Each wall is flat, endless, passes through zero and stands at right angles to its row. A trip goes straight from one point to another. List the walls that it crosses, first one first.

Walls:
(1): [ 45,  29, -15]
(2): [  0,  -2, -47]
(3): [-11, -45,   8]
(4): [  6,   7, -11]
(5): [50, 27, 99]
(6): [19, 12,  9]
(7): [-46,  41,  71]
(8): [43, 27, 22]
Trips:
[  1, -15, -14] to [-14, 101, -46] => 1, 3, 6, 8, 7
[-64, -14, -22] to [-67,  32,  -5] => 3
[ -5, -39, -19] to [-41,  21, -15] => 4, 7, 3

Walls:
(1): [ 15, -17,   7,  -6,  12, -29, -26,  57]
(2): [  18,   50,  -29, -111,  -60,   -7,   54,   13]
(3): [-37, -85,   2,  31,  62,  32,  18,  74]
(4): [ -6, -37,  77,  34,  13,  21, -27, -39]
(5): [ 10, -37,  11, -29, -25,  62,  62, -46]
(6): [-44,  -6, -39, -78, -11, -35, -39,  18]
Trips:
[-10, -50, -86,  47,  16,  41,  -3, -27] to [ 16, -39,  -7, -34,  49, -63, -14,  22] => 6, 1, 5
[-17,  20, -52, -17,  20,  42,  24,  10] to [-60,  -9, -31, -42, -39,  20,  18,  55] => 1
[ 59, -23,  34, -65,  26,  22,  -6,  43] to [-18, -32,  14, -48, -82, -27,  11, -17] => 4, 3, 1
[  0, -46, -23,  54,  -9,  -6, -31,  12] to [-38,  21, -55,  64,  13,  48,  -2,  19] => 4, 1
[ 17,  23, -25,  12, -77, -29,  39, -18] to [-13,  79,  -9,  57,  36, -44, -43, -13] => 5, 2, 1
[-50,   5, -19, -43, -58,   9,  79, -14] to [-10,  23,  54,  40,   8,  13,  -5, -11] => 6, 4, 2, 5

Walls:
(1): [-28, -12,   0,   7, -29,  -3,  63,  55,   3,  46,   9,  22]
(2): [ 15, -40,  45, -77,  -6,  65, -86,  13,  54, -33,   9,  -5]
(3): [-18, -10, -11,   3, -12,  82,  10,  15, -17,  -5,  16, -60]
(4): [ 28, -36, -42,  23, -77,  30,  -7,  31, -31,  13,  59,  18]
(5): [ 10,   8,  -3,  24,  24,   8, -44, -12, -55, -51,  12,  -9]
(6): [ 23,  60,   9,  -2,  -9, -66, -30, -16,  27,  35,   1,   5]
(7): [-13,  15,  41,  47, -11, -10,  14, -61, -15,  -8,  -5,  46]
Trips:
[-59, -26, -16, -61, -23, -21, -12,  71,  34,  -2, -50,   8] to [ 37,  49,  22, -79,   2,  37, -48, -21,  49, -33,  15,  51] => 6, 1, 5
[-43,  76,  18, -39, -45, -32,  20,  -3,  35,  29,   6,  -9] to [ 28,  -6,  54,   0,  28, -49,  10, -33, -48,  23, -76,   8] => 1, 5
[ 21,  -6, -17, -41,  19, -39,  91,  39, -10, -44,  27, -32] to [ -6,  82,  -4, -16, -83,  15,  47,  17, -16,  -6,  40,   6] => 4, 6, 7
